Rows are points. To make a cloud, some directions were put in groups of two or more. Within a group, all points are equally far from the middle, so they leave a hole (a ring in 2 directions, a hollow ball in 3). The other directions are filled evenly. Then the cloud was stretched, turned, moved and blurred a little. Count the holes, and give their numbers of directions, smallest first.

Cloud:
[[-1.5  3.9]
 [ 3.1 -2.9]
 [ 3.4  5.8]
 [-6.1  0.8]
 [ 8.7  1.0]
 [ 0.3  2.0]
 [-0.6  2.9]
 [-3.8 -3.7]
 [ 6.2  3.8]
 [ 0.9  8.4]
 [ 3.2  9.6]
 [ 0.3 -0.5]
 [ 1.1  7.8]
 [ 1.3 -4.0]
 [ 3.0  3.0]]
Holes: 0

Cloud (13 x 2):
[[ 3.8 -5.3]
 [ 0.6  6.5]
 [ 5.1  2.8]
 [ 2.1 -1.0]
 [-5.9 -2.4]
 [ 3.3 -5.7]
 [ 1.0  6.8]
 [ 3.0  3.7]
 [ 4.5 -5.1]
 [ 6.8 -2.2]
 [ 8.2  1.2]
 [ 6.6 -0.8]
 [ 0.0 -0.8]]
Holes: 0

Cloud (22 x 3):
[[ 0.5 -6.1 -2.6]
 [-2.1  0.3  5.2]
 [-4.8  1.5  4.3]
 [ 5.3  2.6 -1.6]
 [-7.4 -2.0  0.7]
 [-8.0 -1.4 -2.6]
 [-6.2  2.7 -6.4]
 [ 1.0  4.6 -6.3]
 [-0.5  0.9  5.2]
 [-6.6  1.2 -6.4]
 [-3.3  2.2 -8.2]
 [-1.5  6.7 -3.4]
 [ 4.5  0.9 -5.8]
 [-5.2 -2.3 -6.9]
 [ 0.9  0.0 -8.4]
 [-0.1 -6.0  0.3]
 [-5.3 -3.3  2.4]
 [ 4.9 -0.4 -5.4]
 [ 0.6  6.1 -4.3]
 [ 4.1 -2.3 -5.8]
 [ 3.4  0.0 -7.1]
 [ 2.0  1.9  4.2]]
Holes: 1 (3)

Cloud (26 x 4):
[[-1.9 -3.3 -2.3 -8.9]
 [ 3.8  2.8  3.8  1.4]
 [-6.5 -2.3 -1.9 -7.9]
 [ 2.1  1.2  4.2 -7.4]
 [-3.9  5.4  3.1  3.2]
 [ 0.4 -3.2  4.5 -6.5]
 [ 1.8  2.8  3.1 -8.1]
 [-0.5  7.3 -3.3 -7.3]
 [-3.3 -4.3  3.4 -6.7]
 [-2.4  6.5  5.1 -2.5]
 [-2.2 -3.3 -3.3 -8.5]
 [-5.0  3.8  0.6  4.7]
 [-0.7  6.8 -0.2 -8.2]
 [ 1.9  5.8  1.0  3.5]
 [ 2.3  6.1 -5.9 -3.7]
 [-2.6 -4.8  4.8 -3.4]
 [-5.9  1.2  1.0  4.4]
 [-5.4  2.6 -1.0  5.0]
 [-2.3 -3.4 -6.4 -0.3]
 [ 3.2 -2.5 -4.1  0.7]
 [ 1.7 -0.1 -1.8 -9.3]
 [-5.4 -1.5  1.0  4.0]
 [ 3.0 -0.2 -5.8 -5.3]
 [-1.8  7.0 -4.2  3.4]
 [-6.3  1.3  2.7  3.2]
 [-4.6  4.4 -0.1  4.9]]
Holes: 2 (2, 2)

Cloud:
[[  2.8  -2.2   0.6  -6.8]
 [ -1.5   1.9   4.0  -5.9]
 [  8.1  -2.3  -8.7   4.8]
 [ -2.4  -0.1  -2.5  -7.4]
 [ -3.4   1.3  -1.3  -3.0]
 [  2.4   8.1  -3.9   2.5]
 [  6.3   2.6  -8.7   4.7]
 [  4.8  -1.0  -8.1  -7.0]
 [ -1.1  -5.7  -6.5   1.2]
 [  8.4   2.5   2.8  -0.3]
 [  0.5   1.5  -1.7   1.6]
 [  4.0  -5.8  -1.8  -1.3]
 [  6.9   2.2   4.2   3.0]
 [  4.0   8.3  -2.8  -0.1]
 [ -0.9   5.6  -3.0   4.4]
 [  4.1   1.0  -8.0   4.8]
 [ -1.3  -3.9   1.6  -3.1]
 [  2.6  -0.5  -6.8   3.0]
 [  7.4  -0.4 -11.3  -3.8]
 [  5.0   3.6  -2.4   3.7]
 [  1.2   6.6  -3.3  -4.0]
 [  1.6  -0.6   2.5  -5.4]
 [  2.6   5.0   5.0  -5.4]
 [  5.8   0.7  -2.8   1.6]
 [  4.4   2.6   0.2  -5.8]
 [  0.1  -1.0  -7.6  -3.5]
 [  3.6   1.0  -4.1   3.8]
 [  2.0  -0.8  -3.2  -1.7]]
Holes: 0

Cloud:
[[  2.6  -3.9  -1.3   2.5   6.7  -5.9]
 [  4.0  -2.5   2.9  -0.5   7.0  -6.7]
 [  6.6   3.3  -7.4   1.5   1.2  -3.4]
 [ -3.7   5.1  -2.8  -1.7   0.0   5.0]
 [  2.2  -5.4   2.2  -4.2   2.8  -5.8]
 [  0.6  -6.2  -0.7   0.4   5.2  -5.0]
 [  3.3   6.9  -5.5   4.4   3.7  -6.3]
 [  2.1   8.8   3.2  -3.1  -4.7  -5.3]
 [ -0.3   6.7   4.6   6.3   5.7  -1.5]
 [ -2.4  -3.0   6.7   3.2  -1.6  -3.4]
 [ -3.3   1.8   7.0   5.0  -2.2  -3.9]
 [ -2.1  -0.9  -2.4   1.5   4.6  -8.9]
 [ -2.7   0.6   4.6  -3.7   0.4   5.1]
 [ -1.9  -0.8  -5.7  -5.8   4.2  -1.1]
 [  1.5  -0.3  -0.9   4.7   4.0  -9.4]
 [ -2.4  -2.5  -2.0  -2.0   7.9   1.5]
 [ -7.0   2.6   0.6   6.8   1.4  -1.4]
 [ -2.4   1.2   5.8  -8.0   0.0   0.7]
 [  4.7  -0.2   2.1   1.8  -0.8  -9.7]
 [  2.6  -1.5  -6.9   4.3   0.9  -6.7]
 [ -5.3   3.7  -6.7  -2.9  -4.2  -1.5]
 [ -6.0   1.9   1.2  -2.8   7.3   0.7]
 [  0.7   6.7   7.2   1.6  -2.7   1.4]
 [ -1.1  -4.3   0.3   2.5   5.8  -6.5]
 [ -2.7   4.2  -7.5   2.0   5.8  -0.8]
 [ -3.3   3.7   8.5   3.2   1.9  -4.1]
 [ -1.8   4.6  -7.8  -1.3   3.6   1.2]
 [  7.8   3.0   0.9   4.9  -2.2  -4.2]
 [ -2.3  -3.2  -5.1  -3.1   5.1   0.5]
 [  6.8   4.9   3.2   4.2  -3.3  -4.4]
 [  4.7   3.0   8.0  -3.3  -0.1  -5.8]
 [  3.6   7.7   3.3  -4.8   4.7  -3.7]
 [ -3.4   3.0  -6.1   6.3   5.0  -1.8]
 [  4.1  -2.6   6.0  -1.2  -3.0   0.2]
 [  5.4   5.8   2.7   1.3   7.0  -5.9]
 [ -1.5   6.8  -4.7   6.0   5.2  -4.5]
 [  3.5   0.8  -1.3   6.4  -4.3  -6.7]
 [ -4.4  -2.7  -3.4   1.2   0.6   3.4]
 [  2.2  -0.7   0.9  -4.3  -0.7   4.6]
 [ -4.7  -2.2  -1.5  -4.5   5.0  -4.6]
 [  1.8   6.4  -4.2   2.5   7.9   0.1]
 [  7.9   3.6   1.1   4.4  -0.8  -0.6]
 [  0.9   7.4  -1.7  -0.5  -5.0   3.2]
 [  0.0   3.3  -9.3   5.5   0.2  -2.9]
 [  4.4   8.1   0.5   2.0   4.7   2.1]
 [ -4.4  -3.0  -4.8   4.7   1.3   0.0]
 [  2.1   4.1   5.1   2.8   4.6  -8.4]
 [ -0.7  -0.3  -1.9  -6.2  -4.8  -7.1]
 [  1.5   1.3   0.8  -2.0  -2.7 -10.6]
 [ -1.9   7.7   7.2  -3.3   0.1  -3.4]
 [ -6.3   3.3  -5.8  -3.9  -1.0  -2.1]
 [  5.7   5.7  -1.5  -1.8  -0.3  -9.0]
 [ -0.4   0.9  -9.6  -2.5  -0.4  -1.0]
 [ -6.5   3.9  -3.6   1.5   6.1  -2.9]]
Holes: 1 (6)

Cloud:
[[ 7.1  4.2 -3.7  3.9  2.7 -6.0 -1.6  4.0]
 [ 0.3  1.5  5.1  4.0  1.9 -4.2  3.9  2.3]
 [-0.1 -4.4  3.4  3.9 -9.8  4.5 -8.6  2.6]
 [-0.3 -2.5  3.4 -6.4  2.4 -2.0 -5.9  3.4]
 [ 3.6  2.1  7.0  0.5  2.2 -0.3 -0.6  0.8]
 [ 4.2 -6.4  3.9 -4.3  4.8  5.1  2.8 -6.8]
 [ 4.5 -7.2 -5.1 -2.4  1.9 -4.0 -6.7 -5.9]
 [-4.4 -1.9  0.3  0.5  2.8 -1.1 -9.7  0.3]
 [ 1.7  4.7  9.3  1.4 -1.8  2.1 -2.3  3.7]
 [ 2.3 -1.2  5.0 -0.2  0.0  4.1 -8.2 -5.7]
 [-5.5 -6.9 -2.3  0.8 -0.4 -2.8 -2.3  1.7]
 [-0.1 -7.5  3.2  2.9 -7.4 -2.9 -5.5  3.4]
 [-5.3 -6.9  0.0  6.1 -0.7 -2.8  1.3 -3.9]
 [ 8.0 -3.4  2.1 -3.6  1.2  5.2 -9.7  0.9]
 [ 6.3 -3.2  2.9 -2.6 -0.2  6.1 -1.0  6.4]
 [ 2.9 -0.3 -6.3 -1.4 -0.6 -6.2  0.2  3.0]
 [ 3.0  1.4  6.9  5.4 -3.3  4.5  2.4  6.8]
 [-2.0 -8.0  7.6  0.5 -8.5  1.2  3.9 -5.5]
 [ 7.0  3.0 -3.0  1.2  1.4 -1.7 -2.8  2.3]
 [ 2.3 -1.9  5.3 -8.5  6.9  3.3  1.7 -2.7]
 [-3.1  3.0  0.6  6.2 -3.5 -0.5 -7.7 -0.7]
 [ 3.6  5.3 -1.2  5.6  1.7 -6.4  2.4  1.3]
 [ 5.5  3.8 -7.1  2.9 -4.2 -3.2 -5.8  2.8]
 [ 5.7 -1.8 -1.2  2.9  2.3  3.2 -4.2  7.4]
 [-0.1  2.5 -4.4 -1.0  9.3  0.9  2.3  6.7]
 [ 2.8  2.1  6.4 -7.5 -0.8 -2.5  2.2  0.7]
 [-3.8 -3.6  5.3  4.8 -3.2 -0.4 -2.7  5.6]
 [ 3.5  2.1  5.1 -7.8 -4.3  8.1 -1.9  1.2]
 [ 4.2  1.4  7.6 -3.5  0.0  7.0 -2.8 -2.7]
 [-8.8 -7.5  6.0 -1.9  2.5  1.3  0.4  3.1]
 [ 8.3 -7.2  0.3 -0.5  1.1  0.4 -2.2 -2.6]
 [ 5.9 -2.9  2.0  2.8 -6.5  6.1  0.7  3.3]
 [ 4.8 -3.4 -0.2  2.4 -2.2 -2.3  0.3  6.9]
 [-0.5 -1.2 -1.7  8.7 -8.9  1.3  0.2  2.7]
 [-8.2 -4.0 -2.7  2.9 -2.7  2.9  2.0 -0.5]
 [ 4.7  1.2 -2.4  1.8 -0.9  3.5 -8.5  9.3]
 [ 2.7 -5.5  0.1 -3.4 -3.6  6.9 -4.4  1.2]
 [ 0.4 -6.5  6.8  1.2  2.3 -0.1  0.6  7.2]
 [ 5.5  0.6 10.3 -2.4  2.4  4.6  4.2  5.3]
 [-0.1 10.6  4.2  3.1  4.0  0.2 -0.5  8.3]
 [ 4.1  1.7 -2.0  4.4  7.8  0.1 -0.9  5.7]
 [-9.5 -3.6  5.6  1.7  3.0  0.6  1.5 -1.6]
 [-0.6 -1.5  0.3  6.2 -3.8 -4.9  3.6  6.3]
 [-4.3  2.3 -1.0  0.4  3.5  3.5 -8.4  1.7]
 [ 7.4 -3.7  1.9 -1.0 -2.5  4.2 -7.4  8.1]
 [-2.6 -7.9  6.7  2.8  0.7 -4.4 -8.7 -4.7]
 [-2.6 -7.6 -0.5 -7.0 -2.5 -2.4  7.3  0.2]
 [ 0.7 -4.1  2.2 -5.1  2.5  2.5 -7.5  5.7]
 [-7.0 -2.0  0.1 -0.6 -0.6 -9.2 -2.6  3.0]
 [ 2.8  0.8 -5.5 -0.7 -3.2  6.9 -1.3 -0.2]
 [ 6.8  3.8  1.7 -2.2 -0.8  5.7 -5.7  4.0]
 [ 6.3 -5.6 -1.4 -4.2 -1.6 -2.7 -5.3 -0.9]
 [-0.5 -0.5  7.9  7.6 -3.9  1.6 -5.7  4.2]
 [ 9.8 -3.6  0.8  4.3 -1.2 -5.1 -1.7 -1.5]
 [-2.7 -6.5 -2.7  1.8 -0.3 -1.8  1.8  1.3]
 [ 1.3 -0.3  6.5 -4.6 -3.0  5.1 -8.2  5.8]
 [-1.7 -7.2  0.1 -2.6 -2.8 -2.4 -7.8 -2.2]
 [ 2.7  3.2  3.9 -6.5 -0.5  6.0  0.6 -1.0]
 [-9.1 -1.9  1.9  5.6  1.4 -1.8 -2.6  1.7]
 [-3.0 -4.2 -1.1 -5.7  0.6  4.4  2.4  2.5]
 [-3.2 -6.0  2.3  1.2 -0.8  6.4  3.7 -0.4]
 [-4.7 -5.5  7.0  1.5  1.7 -2.2  2.6 -3.7]
 [ 4.9  3.0  7.4 -0.3 -3.4  5.6 -3.9 -1.8]
 [ 1.0  3.1 -1.1 -6.3 -0.6  1.4  1.7  2.5]
 [ 2.0  1.0 -5.6  0.5  9.7 -3.4 -5.4  3.2]
 [-4.2 -0.2  3.3  2.9 -6.5  2.8 -3.7  6.9]
 [ 7.9 -0.8  2.1 -1.8  3.8 -2.5 -0.4  4.0]
 [-8.4 -7.9  0.2 -6.1  0.2 -2.0 -0.5 -3.5]
 [-7.0 -2.7  7.0  2.8  1.7  7.2 -0.3 -3.5]
 [ 5.8  3.6  8.1  0.2  0.9  2.3  3.2  5.5]
 [-7.4  0.3 -2.5 -2.0 -4.9  3.4  0.4  0.0]
 [ 7.8  5.5  2.3  6.1 -3.6  2.4 -2.6 -0.1]
 [ 1.7 -0.8 -4.6 -0.7 -1.4 10.0 -2.0  0.0]]
Holes: 1 (3)

Cloud (78 x 8):
[[ -3.9   3.8   5.4  -0.7  -2.4   1.8  -4.3  -8.1]
 [  0.0  -4.5   6.9   5.6   1.9   3.6  -1.5   3.5]
 [  1.7   4.3  -1.0  -1.7  -1.1  -0.2 -11.7  -1.2]
 [  3.0   5.5   0.3   6.8   0.5   3.5  -7.7  -7.0]
 [  3.5   0.9   5.8   0.7   3.1   0.3  -9.7  -6.1]
 [ -5.3   2.8   0.9   1.4  -0.5  -1.1  -1.0   8.3]
 [ -0.4   3.1   9.6   4.1   4.1  -2.4  -3.4  -0.7]
 [  7.2  -4.7  -2.1   4.3  -1.6   6.7  -4.3  -2.5]
 [  6.2  -5.4   1.5   4.9  -2.8   3.5  -3.2   0.6]
 [ -4.6  -5.3   4.2   1.4   0.9  -3.0   3.2   0.2]
 [  5.1  -5.0  -6.4   4.6   0.8   4.1  -0.4  -3.3]
 [ -5.7  -0.4  -3.2  -1.0   7.4   1.4  -6.8   2.1]
 [ -0.4  -4.2  -9.9  -2.2  -2.9   1.1  -3.9  -2.0]
 [  0.3  -1.3  -2.6  -5.2  -1.2   2.2   4.8   5.2]
 [ -3.8   6.8   1.2  -2.3   1.9   5.7   2.8   0.9]
 [  0.9   1.3  -5.6  -6.9   1.7   2.3  -6.2  -6.4]
 [  6.0  -0.2   0.6   4.7   6.6  -2.2  -7.2  -2.5]
 [  0.3   4.0   7.7   3.9   5.9   3.4  -5.6  -3.2]
 [ -4.1  -1.7   3.1   4.2   8.2  -3.2  -4.1  -4.8]
 [  0.0  -3.5 -10.2  -1.0  -2.1   0.2  -3.2   0.8]
 [ -8.1   1.9  -7.5   1.5   0.6  -3.3   2.7   1.8]
 [  8.0   2.0   1.4   3.0  -4.2   1.8  -5.9  -6.7]
 [  0.7   2.4  -3.6   1.3  -0.3  -6.4  -6.0 -10.1]
 [ -0.4   3.0  -1.6   2.5   6.3   3.2  -1.7  -9.8]
 [ -7.3   0.6   0.4   4.2   3.4  -6.6  -1.2  -6.7]
 [ -1.1   7.0  -5.5   1.5  -4.8  -4.2  -5.7  -1.2]
 [  4.1   3.5  -5.8   5.9   4.4  -2.8  -2.3  -2.5]
 [  0.3   0.7   6.9   2.3  -0.7  -6.1  -5.6   2.4]
 [ -2.0  -7.1   2.7   0.4   0.0   3.0  -7.9  -2.4]
 [ -1.9   7.6   1.7   3.7   3.3   5.6  -7.6   1.5]
 [  1.7  -0.1  -0.4  -1.8  -9.3  -1.0   2.1  -1.3]
 [ -2.3   2.4   3.6   9.8   1.6   2.3  -8.5  -2.7]
 [ -1.3  -2.4   1.8   1.0  -5.6  -1.8   5.8  -1.8]
 [ -2.4   3.8   2.2   0.1   5.6   6.6   3.9  -1.9]
 [  0.6  -5.4  -2.4   1.7   6.7   9.3  -3.8   1.1]
 [  2.6   3.6  -6.0  -1.5  -1.4  -5.8  -7.1  -2.3]
 [ -8.4   3.4   2.7   4.8  -3.1  -3.5  -5.5  -3.7]
 [ -6.7   3.4  -1.5  -5.3  -1.4   3.2   3.2  -2.6]
 [  4.6  -2.0   0.7  -1.6   5.9   1.4  -1.0  -8.2]
 [  3.8   6.9  -2.5   1.6  -2.7   8.3  -4.8  -0.6]
 [  0.1  -2.3   0.8   2.1  -3.9  -1.7 -10.1   1.6]
 [  0.6  -2.4   0.3  -1.2   1.8   8.7  -1.7   7.4]
 [ -3.7   4.8   4.5   5.7  -2.5  -7.3  -0.1  -2.5]
 [ -5.8  -2.3   2.7   7.6  -3.2   3.8  -4.0  -3.8]
 [ -4.6  -1.7  -3.2   7.5   6.9   1.9  -3.3  -4.6]
 [ -4.5  -1.5   0.5   5.1  -7.7  -0.8   1.4  -2.5]
 [ -4.7  -0.2  -2.6  -0.5  -8.7  -0.1   3.2  -2.4]
 [ -2.3   9.0   1.6   1.4  -0.9   1.2  -3.9   4.3]
 [ -3.3  -0.1  -2.8  -3.0  -6.1  -2.2   5.2  -5.2]
 [ -0.8   5.0  -3.8   0.3   8.9  -2.0   2.7  -0.9]
 [  1.4   3.4  -3.3   3.4   1.9   0.8  -0.6 -11.3]
 [ -0.6  -0.7   0.0   7.6   1.5   8.2  -7.2   4.0]
 [ -2.9   1.9  -2.3   0.9  -0.1  13.0  -3.3  -1.6]
 [ -4.5   8.6  -5.8   4.0  -1.6  -2.1  -1.3   0.7]
 [  1.3   2.6  -4.4   2.6  -5.6   8.5   0.6   3.0]
 [  2.0   2.1  -4.1  -7.4   1.2  -4.8   0.4  -3.8]
 [  3.8  -2.5   6.4  -2.5   4.2   2.0  -1.5  -4.5]
 [  7.3  -4.6   0.8   1.0  -0.7   1.1   2.5  -1.4]
 [ -5.0   3.9   2.2  -1.1  -5.3   1.0  -0.4  -8.3]
 [  1.1   0.8   4.7  -3.6  -1.2   3.3  -8.8  -6.2]
 [ -1.5   2.0  -5.3   2.1   6.7   3.1  -9.8   0.0]
 [ -4.9   0.2   0.9   4.6  -2.1  -1.2 -11.1  -4.5]
 [ -0.3   3.4  -3.2  -0.1  10.1   2.9  -6.0  -2.2]
 [ -4.6  -1.6  -8.7  -0.4  -5.1  -2.5   2.1  -0.8]
 [ -6.8   1.8  -2.1   6.0   7.5  -0.2   2.8   0.8]
 [  2.3   2.5   8.9   1.6   3.8   3.9  -3.8  -3.1]
 [ -3.9   1.2   0.2   9.9  -0.7   0.0  -7.1  -5.6]
 [  2.1   6.4  -6.0   4.0   2.7   4.5  -4.8  -6.8]
 [  3.8  -5.8  -3.3   2.3  -1.5  -1.4   3.5  -3.9]
 [  0.2   3.3   7.7  -3.7  -0.2  -3.2  -3.8  -0.7]
 [  0.8   6.5  -4.8   5.9   0.3   2.6  -8.2   0.7]
 [  4.9  -1.5  -1.0   8.6   1.1   1.2  -6.4   2.2]
 [ -4.3  -1.5  -1.0   6.6  -4.2   3.7   2.2  -6.2]
 [ -3.9   4.5   6.1   8.6   0.2  -3.0  -1.2  -1.1]
 [  0.7  -4.3  -5.5   2.0  -6.4   0.9  -3.2  -7.9]
 [  6.2   4.1  -0.4   5.4   2.8   3.8  -8.9  -4.2]
 [  1.7  -5.1  -1.5  -3.7  -2.6  -0.8  -1.6   4.8]
 [ -4.7  -0.5  -0.3   1.3  -9.6   1.4   0.4  -2.2]]
Holes: 3 (2, 2, 4)
